Each row is a point. Each copy is the shape, with its points in the same order, stretched, turned, moved and blurred by noise. Say if it was mirrored as well.

Shape:
[[ 17  12]
 [ -3  15]
 [ -3  12]
 [ 33 -31]
 [-13   1]
 [ 51 -18]
 [ 21 -37]]
Copy 1 (7 x 2):
[[-16 -27]
 [-17   3]
 [-12   4]
 [ 38 -51]
 [  7  15]
 [ 15 -76]
 [ 48 -34]]
Copy 1 is: mirrored
Copy 2 (7 x 2):
[[ 12 -12]
 [-14  -2]
 [-11  -1]
 [ 78  -3]
 [ -8  13]
 [ 82 -21]
 [ 70  10]]
Copy 2 is: mirrored
Copy 3 (7 x 2):
[[-12  15]
 [  0  24]
 [  1  16]
 [-28 -51]
 [  4   3]
 [-41 -35]
 [-18 -60]]
Copy 3 is: mirrored
Copy 4, 7 rows:
[[  7   6]
 [ 15  -5]
 [ 14  -5]
 [-52  26]
 [  3 -14]
 [-45  39]
 [-56  10]]
Copy 4 is: mirrored

Shape (7 x 3):
[[ 21 -40  35]
 [ 26 -47  -7]
 [  3 -18  29]
 [ 19   6  43]
 [ 23 -44  -7]
 [ 14  58  -7]
 [-22 -55  -5]]
Copy 1, 7 rows:
[[-34 -61 -22]
 [-20 -47  14]
 [-12 -42 -14]
 [-26 -20 -30]
 [-19 -38  14]
 [  2  66  13]
 [ 15 -52  -5]]
Copy 1 is: only turned
Copy 2, 7 rows:
[[ 37 -16 -36]
 [  8  -7 -50]
 [ 33  -4 -20]
 [ 35 -22  -1]
 [  8  -7 -47]
 [-10 -15  28]
 [ 22  26 -52]]
Copy 2 is: mirrored
Copy 3 (7 x 3):
[[ 35  32  10]
 [ 10  46 -27]
 [ 21  16  23]
 [ 42 -22  14]
 [  8  46 -24]
 [  7 -66 -27]
 [-24  81  27]]
Copy 3 is: mirrored
Copy 4 (7 x 3):
[[-38 -13   1]
 [-33 -10  46]
 [-17  -6  -5]
 [-20  14 -24]
 [-31  -9  45]
 [ 18  52   0]
 [ -6 -32  30]]
Copy 4 is: only turned

Shape (9 x 4):
[[-18 -33  44  63]
 [-68 -21  30  53]
 [ 26  26 -30   4]
 [-33 -13  36  23]
 [-26 -38   6 -32]
 [ 16  20   6   3]
 [ 31   6 -26 -28]
 [ 36  10 -30  -4]
 [ -7   3  20 -23]]
Copy 1:
[[-72  27 -45  36]
 [-61  -8 -83  23]
 [ -1   1  14 -23]
 [-22   7 -57  38]
 [ 19 -36 -12  49]
 [  0  19 -12   2]
 [ 21  -7  26   1]
 [ -5   6  24 -11]
 [ 28   3 -25  29]]
Copy 1 is: mirrored
Copy 2, 9 rows:
[[  0 -52  14  69]
 [ 29 -72 -27  47]
 [-40  26 -31  -4]
 [  8 -52  -5  15]
 [ 42 -10   5 -17]
 [-35  -7 -19  -6]
 [-16  33 -16 -21]
 [-27  37 -22  -3]
 [ -3 -23  -2 -28]]
Copy 2 is: only turned

Shape:
[[-47 -24  26 -26 -34 -31]
 [ -3 -22  -6 -13  27  40]
 [-15 -31 -19 -18 -14 -34]
 [  8 -37 -36  15  -6  32]
 [-42 -32  10 -26   9 -31]
 [ -8 -18 -17  18  26   6]
 [-61  -7 -17 -36  29  -1]
 [  3 -37 -16  -3  18   0]
 [ -8 -10  53  68 -24  22]
 [ 45  23  -7  21   1 -44]]
Copy 1, 10 rows:
[[-52  -6  37  49  27 -11]
 [ -7 -36 -57 -55  18  -2]
 [-13 -18  37  -1  14 -12]
 [-14 -16 -22 -65  37 -33]
 [-32 -32  17  31  22  -3]
 [  7 -26 -22 -22  32 -16]
 [-12 -58 -14  -5  35  27]
 [ -9 -31 -11 -25  11 -19]
 [-31  39 -21  37  74 -52]
 [ 45  26  22  19 -32  -3]]
Copy 1 is: only turned
Copy 2 (10 x 6):
[[ -1  34 -64 -69  13 -33]
 [ 34 -17 -20  29  -2  -5]
 [  4  41 -31 -20   2  19]
 [-13 -34   3  29 -24  25]
 [ 33  55 -61 -41   8 -13]
 [ 24   6   8  20 -15  18]
 [ 19  61 -43   2   8 -31]
 [ 25   3 -22  19 -14  29]
 [ -5 -64  32 -65 -13 -42]
 [ 16  11  39   5  35  41]]
Copy 2 is: only turned
Copy 3, 10 rows:
[[ 17 -27  26  -1 -43  49]
 [ -1  26 -31 -25  17  57]
 [  8 -31   9 -24   2  27]
 [-27 -12 -32  25  13  25]
 [ 20 -15   4 -53 -18  55]
 [-15   2 -20 -36   8  11]
 [ 49   1 -35 -53  -9  71]
 [-18  -2 -14 -35  21  29]
 [-61  12  13  42 -49 -13]
 [-35   6  40 -37  21 -81]]
Copy 3 is: only turned

Shape, 12 rows:
[[ -5  11  32 -13  -1 -46 -19 -51]
 [  0   9   5  33 -14 -46   2   3]
 [-22 -51   5  -1  -1   2  46  10]
 [ 58   5 -24  -6 -14  -4 -42 -19]
 [ 15  27  -3   7 -17 -16  16 -56]
 [ 37  11 -14 -16 -36   6 -55   3]
 [-28 -19 -29  -1  32 -15  11  12]
 [-39 -58   5  27  -1  53  11  18]
 [-21 -45   4  22  30  63  28  39]
 [ -2  36  -8   7  -6 -14 -28 -23]
 [ -3 -41   8  48  29  -6  -7 -25]
 [ 41  40  42  -1   6 -41 -14 -39]]
Copy 1:
[[ 32  43   2  41 -32  -1  18   6]
 [ 27  -8 -21 -14 -28 -33  23  23]
 [ 51 -26   9 -25  -6  22 -14   0]
 [-46  33  10  -8 -28  11 -18  19]
 [ 16  21  39  14 -26 -21  30 -18]
 [-38  52 -19 -35 -13  18 -14  12]
 [ 24  -9  -1 -22 -17  29  17  48]
 [ 66 -20   3 -59  41  10 -30  11]
 [ 45 -57  -8 -36  54  12 -22  33]
 [  4  37  -5  -4 -14 -14  33  23]
 [ 42 -15  26  -4  -4 -22 -33  46]
 [ -5  14 -13  61 -25 -34  24  10]]
Copy 1 is: mirrored
Copy 2, 12 rows:
[[  9 -56 -54 -47 -17  36  -1 -43]
 [-11  31 -32 -18  11  16   5 -54]
 [ 34 -28  35  15  15  -5 -33  -9]
 [-43  21 -45  -8   1 -16  61  -6]
 [-26 -20 -70 -73   0  -2 -16 -11]
 [-42  39 -47  16  -6  15  62   2]
 [ 34   6  33   3 -26 -30 -17 -12]
 [-13 -21  52  55 -23  -9 -53 -26]
 [ -9   1  90  38 -27 -24 -50  10]
 [-29  17 -47 -41 -38   4   2 -33]
 [-17 -34  37   8 -18 -24 -19 -62]
 [-27 -28 -47 -78  -2  42  27 -30]]
Copy 2 is: mirrored
Copy 3:
[[ 38  -3   0 -48  60  17  -9  -4]
 [ 32  25  20 -29  34  35  -8 -38]
 [  0  54 -27 -33 -19 -26  23  -2]
 [ 45 -31 -10 -14  14  78   6   0]
 [ 50   0 -12   4  50  18  41   1]
 [ 23 -26  13 -12  11  84  -6  28]
 [-32  21 -37 -36  14   4  20 -51]
 [-13  45 -55   9 -36 -11 -22  10]
 [-28  16 -54  19 -61 -36 -18 -16]
 [ 13 -17  -1  -2  51  46   2 -15]
 [ 39  19 -60 -19   4   9 -38 -48]
 [ 62 -43  24 -26  41  21 -19 -18]]
Copy 3 is: mirrored
Copy 4, 12 rows:
[[-46  32 -19   9 -56  16  -8   2]
 [  4  -6 -20   3  -2  21 -47  22]
 [ 19 -66 -16  31 -23 -33  -2   8]
 [  7  34  49 -27   9  -7 -15 -38]
 [-14 -11 -39 -45 -29  20  -7 -30]
 [ 29  21  39   0  29   6   2 -48]
 [  2   4 -30  18   5 -43 -19  16]
 [ 45 -56  24  25   5 -20  58  42]
 [ 13 -86  18  29  38 -45  61  33]
 [-11  35 -13 -26   8  14  -8  -4]
 [-23  -2  35  -1 -35 -16   7  60]
 [-75  11  -9   3 -36  22 -23 -23]]
Copy 4 is: only turned

Shape:
[[-29  -1 -29  -3  10  43   3  38  25]
 [-19 -18  33  49  39  12 -10 -41  26]
 [  3 -11  10  20   5  -9  39   2  19]
 [ 39  -9  17  24  18  39 -11 -46  25]
 [ 19 -27  48   9  -4  -4  40  32 -27]
 [-25   1  51  20 -22   7 -31 -23  23]
 [ 29   9  17  49 -38 -20 -36  -7 -20]
 [ 48 -25   9 -16 -36 -41  -8  36 -33]
 [ 42  23  -3 -32  -7  38   7  37  39]
 [-39  -7 -16 -31 -14 -40   4  28  15]
 [  6  33  17  32  -3 -27 -24 -51 -31]
 [ 35  23 -34 -43  22  36 -36  27  -7]
 [-32 -36 -12 -25 -17  16  12   8 -19]
 [ -4  56 -26  21 -40 -33 -13 -20   2]
 [-28   5  25   2  21 -21 -32 -48  33]]
Copy 1, 15 rows:
[[ 22 -18 -26 -58  22 -16 -14 -36  12]
 [-14 -11 -29   4   2 -14  -2 -63  45]
 [ 18   2 -17  -9  -9 -11 -42 -20   9]
 [ 13 -32  15   9  -8 -37  12 -26  32]
 [ -5   2  -1 -22  -9 -52 -49   3  -1]
 [-33  -6  -3 -11 -25  -7  35 -53   9]
 [-12 -15  35  45 -12 -17   6 -15 -46]
 [-10 -40  48   0 -24  -8 -33  41 -55]
 [ 34 -51 -11 -44 -32 -46   4  13  -8]
 [  0  -3 -24 -23 -20  47 -12 -10 -28]
 [-11  15  -4  84   0  17  30  -5 -36]
 [ 30 -61  -3  -6  14 -14  27  37 -24]
 [ -4  21  13 -45  18  17 -15  -7   5]
 [ 19  10  -5  53  -8  35  31  -6 -66]
 [-28 -15 -30  23 -31  33  35 -38  17]]
Copy 1 is: only turned
Copy 2:
[[ 11 -18  28  -3  25  28  30 -13  34]
 [ 14  25 -50 -95  13  34   5  65   9]
 [-34  -5 -13 -18  17 -15   1  29  30]
 [ 19  38 -47 -91 -31  12   3  10  36]
 [ 15 -18   6  -6  12 -36 -51  42  30]
 [ 34  43 -51 -74  53   5 -12   6 -13]
 [ 38   3 -59 -17  -5 -43   0 -17 -17]
 [ 10   1  20  50 -13 -52  -6   5  -7]
 [ -4  40   7  19 -11 -14  -9 -51  66]
 [-22   1  27  33  55  15  15  13 -35]
 [ 12  13 -80 -22  -5  21 -24 -11 -51]
 [ 38  21  24  45 -41  31  11 -50  29]
 [  6 -38  54  -6  28  25   9  10 -26]
 [-23   8 -63  19  25  -9  15 -55 -35]
 [ 10  61 -51 -55  25  41   3  36 -37]]
Copy 2 is: mirrored

Shape, 16 rows:
[[-26 -16 -45  36  34  14  33 -14  31  26 -17]
 [  4 -35 -43 -34  18  -6 -12  42  24  28  -6]
 [ 30 -34 -23 -24  19  -1 -28 -30 -22  -4  -6]
 [ 34  -4  -7  55 -17  29 -21 -41  23  11  27]
 [ 29  29  44  43  16  34   0  43 -10 -38 -23]
 [-31  30  -1  47 -22  48  -4   9  33  18  22]
 [ 27  -2   7   8 -11 -35  19  11  25 -23  13]
 [ 19  32  30  35 -23 -32 -10   8 -22  13 -41]
 [  8  -2 -44  31  -8  10  33 -38 -15  28  14]
 [-18  36 -18  15  48 -43  34 -49  12 -36   3]
 [-23 -12   8  41  -9 -29 -10 -41  13 -39  22]
 [-33 -15  -8 -18 -22  44  25  14  50  34 -47]
 [ 22 -23 -13 -19  10  -9  15 -46  31  13  21]
 [ 36 -26   1 -26  48 -18 -27  11 -23 -55  17]
 [ -5   2 -46  -2 -33  35 -23 -13  53 -41 -24]
 [-27  -5 -49  28  20  15  29  26 -22  25  -5]]
Copy 1:
[[ -9  12  51 -23  34  37  -6  -5  20 -34 -28]
 [ 36 -11  30  -9   0 -23  27  52   6 -28 -13]
 [-18 -19  13 -16   7 -10   2  40 -14 -19  42]
 [-21   6  49  -6 -30  44 -75  13  -6  17  37]
 [ 18 -12 -17 -51 -34  22 -13 -63 -23  -7 -17]
 [ 17  27  27  12 -14  22 -69 -25  -6 -11 -21]
 [ -9  -3   5 -24  -3  -2  -3  40 -34  40 -23]
 [-24 -34   5   8 -17  -2   0 -28  -2  41  -8]
 [-51  36  36   4   3  25 -23  18  17   1  15]
 [-63  18  41 -34  43 -10 -11   0 -63  10 -27]
 [-27 -17  -1 -27  33 -12 -65  28 -30  16 -16]
 [ 43   1  10  36  30  47  18   0  -2 -35 -40]
 [-17  17  45  -3  30  19  -5  48 -36  21  22]
 [  4 -20 -11 -72  -1 -46   7  36 -46 -19  19]
 [ -5 -24   9  15 -24  27 -46  42 -37 -50 -28]
 [ -6  21  14 -24  11  -4  -1  -7  36 -40 -29]]
Copy 1 is: mirrored
Copy 2:
[[ 29  10  20 -32  56  -6  30 -40 -26  13   8]
 [ -8  -6  -6  23 -23  17  65 -46   0   3 -21]
 [ 46  -8   6  56 -20 -22 -15 -19 -22  -8 -41]
 [ 10  31  -1   1  40   3 -66   2   2  29 -42]
 [-10  34  -7  49  59  40 -19  93 -38 -16 -20]
 [-21  51 -21 -28  56  40 -32 -15   9  -2  28]
 [ -3  -7  17   3 -20  -7  12  42  15  16 -22]
 [ 38 -25 -54  -7  11  15 -33  78 -18 -10 -19]
 [ 33  -5  18 -32   5  -7 -22 -16 -20 -25 -26]
 [ 52 -43  74   8  17 -38 -12   7 -18   9  32]
 [ 29  10  35  -2  -6 -35 -36  20 -39  26  29]
 [ 22  55 -43 -35  60   5  63 -38  38 -21  15]
 [ 13  -9  13   3   5 -54   6 -42  25   3 -37]
 [ -2 -13  47  95 -33 -10   7  18 -43  -2 -25]
 [ 51  73   1  18  15  35  27 -29  37  22  11]
 [ 22   8  13 -14   6  47  28 -17 -53 -31   3]]
Copy 2 is: only turned

Shape:
[[ 15  27 -39 -21  18  -8  24 -12  -1  49 -13  10]
 [-36 -27  -6  20 -15  37 -19  21 -51 -32   6  38]
 [ 26  20 -24  14 -16 -18 -22  14 -29   1  12 -12]
 [ 12 -18 -11  -5   9 -50 -42  36  22  39  37  41]
 [  4   5 -27  38 -28  -8 -13   2  24  28 -28  52]
 [ -8 -24 -39  30  14 -33   9 -24 -15 -27  28 -15]
 [-16  21  26   8 -11  10 -13 -13 -26  23  25  34]
 [ 34   5 -27 -41  15  18  10  -9  13 -35 -39  54]
 [ 26 -23 -18 -10  35  35 -34 -28  -5 -33  -8 -13]
 [ 37   9 -30 -14 -26 -30 -27 -29 -24  -2  -6   7]
 [ 44  24 -35 -31  38  14 -18 -12 -34  13  -3  18]
 [ 15 -27 -26  -9  39   0 -35 -26 -18  -7 -35  -9]
 [-17 -52 -45 -15 -29  19  15  -1  16  -6  29 -14]
 [-22 -56  11  22  19  38  23   5  23  33  24 -20]
 [ 49 -31  -2  -6  32 -26  27 -26   2  -6 -10 -32]
 [ 37  -5 -13  22  43 -43 -25 -21 -51   7 -39  49]
 [-25  19  10   5 -25 -12 -10  24   0  -5 -13  20]]
Copy 1:
[[ 14 -26  51  -8  10   6   0   5   7  -3  41  43]
 [ 74  58 -50  36  -6 -11  -2   0  14 -33  -3 -26]
 [ 23 -39 -30  11  22  23  11 -36  -6 -11  24 -36]
 [-17 -37  -8  29   2  71   8  27  12 -95  -1  15]
 [ 60 -17  -4   9 -14 -11  40  19 -43 -57   2  27]
 [ 24  31  27  17  30  52 -18  12 -29  -8 -20 -58]
 [ 29  12 -38  -7  13  33  42  -4  20   5  22  18]
 [ 36 -22  15  -1 -15 -26 -46 -13  -9 -26 -38  78]
 [ 21  28   6  -3 -15  13 -20 -78   1 -25  -7 -37]
 [ 39 -39 -10 -11  54  13   9 -49  12 -19 -13  -1]
 [ 39 -29   1   8  18  24 -22 -62  18 -18  33  26]
 [ 17  25   5  -1  30   4 -19 -55  -5 -39   7 -17]
 [ 12  30  64  -5 -40  -6   1  24  50 -35 -34 -48]
 [-31  69  57  25 -60  13  39  25  28 -18   8 -37]
 [-40   0  52  26  28  24  -5 -24  -4  21 -20   2]
 [ 54  -7 -28  53  89  32 -14 -34 -58 -36  11  48]
 [  4  -1 -42  -5   4  -9  14  29  -9  -7  -1  11]]
Copy 1 is: only turned
Copy 2:
[[ -5  48   7  31  17   1   5  53 -40  16   4  13]
 [  4 -11 -19 -46  23 -47   5 -34   9 -45  14 -52]
 [ 21  12  20 -11  -9 -52  -2   6  10  13  -4  -6]
 [-83  22 -37 -39  -9 -49  -7 -12  -9  37  16 -10]
 [-28   4 -21 -21  36  -4 -59  -6 -27   4  10  -8]
 [ 54 -12  -7 -44  20  23  28 -27  15  15 -41 -13]
 [-31   5  46 -27   4 -45  22  19  13   1  40 -20]
 [-35  37 -41   4  20  22 -36  57 -51 -59 -27  -7]
 [  0  -8 -20  -3 -15  -5  13  17 -43 -44 -16 -19]
 [ 19   7   6 -38   8 -31  -4  18  -6  23 -29  -1]
 [ -8  50   8   7 -25 -23   3  56 -44  -5   3 -12]
 [-13   1  -4 -12  -3 -28   6  -8 -60  -4 -37 -21]
 [ 47 -12 -58 -23  51   3  24   9 -28 -19  -7  13]
 [ -5   2  -7  13  29  16  40  -8 -43 -37  29  18]
 [ 14  27   8   4   4  38  25  11 -33 -11 -51  33]
 [-42  31  17 -44   3  -5 -21 -19 -31  18 -38 -42]
 [-34 -10  11  -6  20 -52  -3   5  23  -4   0 -15]]
Copy 2 is: mirrored

Shape:
[[ 29 -11  44  20  19 -26 -45 -47 -10   4   2  10]
 [ 16  -5  23  10  14 -43 -40 -30 -44 -15 -12  11]
 [ 43 -12 -29 -16 -18  -2  11  42  18  32  26 -13]
 [ 30  10 -50  16  -4  24  17  17  24 -17 -11 -11]
 [-10 -15  27  30  -8  19 -13 -59   1 -26 -19   3]
 [ -2  16 -17  62   1  25  38  26   2 -31 -44 -20]
 [-27  39 -30  19  -1  10 -47  28  25  38  -8   5]
 [ 12  33 -11  40   0  46 -23  21   8  -2 -16 -26]
 [ 26 -16  12 -20  -6 -22  -5 -15  21  77   1  39]
 [ 52 -33  11 -12  -5 -10  25  39  43  44  25  17]
 [ 37  -2  40  -4 -40 -21   8  11  10  28  25  39]
 [  9  31  -3  15   4 -10 -22  -8  31  18  28  13]
 [-11 -49  30  27   7 -27 -31 -14 -20 -56  -6 -21]
 [ 49  -7   4   2 -10 -46  22  28  54  36  11  -7]
 [ 28  -1  41 -48  17 -24   2  12  21  19   7   8]
 [  0   6 -26  38  20  24  41  25   7  -1  20  -5]
 [ 29 -12   2 -15  -4 -34  -7  13  25 -12   6  30]
 [-10  18 -33  35 -22  15  55  16   1 -36  -9 -62]]
Copy 1, 18 rows:
[[-18  19 -23 -42  38 -15  12 -46 -27  20 -20 -26]
 [ -6  39 -26 -12  33  -3  12 -22 -32  28 -11 -30]
 [-23  22  19  10  39 -19 -42   6   4 -48  -9  -8]
 [ 30  21  -6   3   3 -16 -42  41  45 -33   9  41]
 [ 31  -3 -44 -14 -18   8  30 -15  23   8   1   4]
 [ 48  10 -23  26  -4  29 -55  37  65  -2  24  24]
 [  1   5  29 -26  -1   2 -11  28 -28 -16  21  21]
 [ 10   7 -23 -20  -8  -7 -56  22  28  -1  18  17]
 [-45  -6  17 -29  49   8  34 -38 -48 -30 -52 -24]
 [-26  -5  30   0  59  -6 -28 -38   0 -35 -39 -17]
 [-42  -6   6  22  51   2 -15 -50 -22 -21   4 -13]
 [-21  -2  17 -19  33 -23   6  15 -14   4   8   4]
 [ 35  40 -12  -1   2  -6  -7 -22  18  24  15 -31]
 [-60  15  33 -23  65  -6 -30 -15  11 -17 -17 -13]
 [-43  12  20  -4  20   4 -12 -33  -5   9 -45 -24]
 [ 35 -13  -3  30  19  -2 -34  49  37 -17  -1   1]
 [-12  33  18  15  42  -7  -6 -24  -2 -14  -8   0]
 [ 22  10 -22  38 -16   5 -52  75  95 -10  45   3]]
Copy 1 is: only turned
Copy 2 (18 x 12):
[[-58  24  21  -7   1  13   0 -22  29  32  52  51]
 [-26  -6  25 -15  18  19 -11 -30  19  42  38  65]
 [ 25  44 -17   6 -14 -15  28  -9 -34 -13 -26 -19]
 [ 38  -4 -35  49  -2 -21  -1  -7   5  37   2 -41]
 [-23 -10 -34  -1  22 -21   0  -7  53  40  49  20]
 [ 33 -23 -54  28  24 -17  -7 -36  14  90 -16 -61]
 [-25 -27  -3  -1  -6  16 -17  12 -10  39  -3 -82]
 [  7   5 -22  19   0  -4  -5  22  22  75  12 -60]
 [-53  31  23 -16 -20 -26  29 -28 -12 -31 -21 -18]
 [ -1  65  -7  13  -6  -8  37 -43 -26 -39 -30 -30]
 [ -4  63   9 -31 -14  -2  20 -44   4 -28 -21   3]
 [-33  16  -7  13 -20  25 -23 -16  -1  18   2  -7]
 [ -4 -14 -35 -12  65  22   2 -36  18  49  58  58]
 [-12  40 -19   6 -30  19  41 -67 -39 -10 -22 -22]
 [-24  46  22  23 -16  39  38 -26  15  -7 -36   7]
 [ 22  16 -47  36  22 -25 -23 -26 -10  34 -37 -32]
 [  8   8   4  16   3  23   7 -47   1 -10   5  12]
 [ 51  -7 -88  13   3 -11   5 -24  -7  75 -29 -28]]
Copy 2 is: mirrored
